Every row gives one point. Each table stands for the endless flat space through its points: a line for two points, a plane for three, and so on. The two share one point or none. Which?
In the rows, 128 means zero.

First (2 x 4):
[[124 111 117 141]
 [120 108 120 143]]
Second (2 x 4):
[[149 112 106 118]
 [125 130 118 148]]
They share: no point

First (3 x 8):
[[125 123 113 108 153 127 123 153]
 [107 141 123  87 137 133 126 157]
 [ 95 142 137  95 130 148 117 145]]
Second (2 x 8):
[[100 123 132 120 128 149 127 134]
 [ 98 118 131 126 124 152 130 130]]
They share: no point

First (3 x 11):
[[147 144 118 127 124 118 134 121 121  94 136]
 [144 103 131 114 129 122 126 158  87 119 152]
 [156 141 121 103 109 106 116 115  97 103 130]]
Second (2 x 11):
[[145 123 125 121 131 113 123 140  98 107 143]
 [153 135 121 109 103 133 143 124 118 103 139]]
They share: [147 126 124 118 124 118 128 136 103 106 142]

First (2 x 12):
[[132 158 125 114 140 121 151 114 101 133 129 140]
 [168 146 143 102 158 163 115 138 131 109 171 152]]
Second (2 x 12):
[[150 157 144 115 149 148 134 116 116 127 157 141]
 [149 163 149 117 151 152 131 110 113 130 162 141]]
They share: no point

First (3 x 18):
[[140 115 153 153 158 125 111 141  99  99 149 129 107 131  98 121 133 105]
 [133 123 153 140 136 131  99 149  97 117 124 111  95 115 105 145 107 112]
 [135 119 155 150 148 125 105 147  95 105 136 117  99 125 103 135 119 110]]
Second (2 x 18):
[[125 133 140 126 146 136  96 154  98 117 121 108 107 120  99 126 121 104]
 [149 109 160 150 134 132 108 134 106 117 141 132  95 112 103 146 109 112]]
They share: [137 121 150 138 140 134 102 144 102 117 131 120 101 116 101 136 115 108]

First (2 x 20):
[[157 127 154 103 149 147 128 143 159 124 111 120 126 120 126 145 134 122
  146 103]
 [164 131 159 102 154 148 127 137 164 126 117 114 120 125 127 148 132 124
  149 102]]
Second (2 x 20):
[[153 112 136  86 137 135 140 135 146 139 117 132 126 106 125 149 151 118
  159  90]
 [155 105 130  79 135 128 143 128 144 145 123 133 124 102 124 151 156 116
  165  83]]
They share: no point

First (3 x 24):
[[108 151 133 130 151 133 141 125 147 123 141 113 139 103 142 119 101 152
  126 128 126 122 137 101]
 [110 146 121 137 133 124 150 130 134 135 137 117 144 116 137 125 100 146
  129 112 108 114 124 100]
 [ 86 171 139 123 139 120 147 140 136 124 129 111 140 114 134 116  98 155
  107 129 121 147 119  84]]
Second (2 x 24):
[[113 141 119 136 146 134 145 120 142 131 137 124 149 113 147 128  97 141
  133 117 118 110 130 101]
 [125 141 127 144 118 114 153 140 130 139 153  96 125 105 119 116 113 161
  137 105  94 102 134 117]]
They share: [116 141 121 138 139 129 147 125 139 133 141 117 143 111 140 125 101 146
 134 114 112 108 131 105]
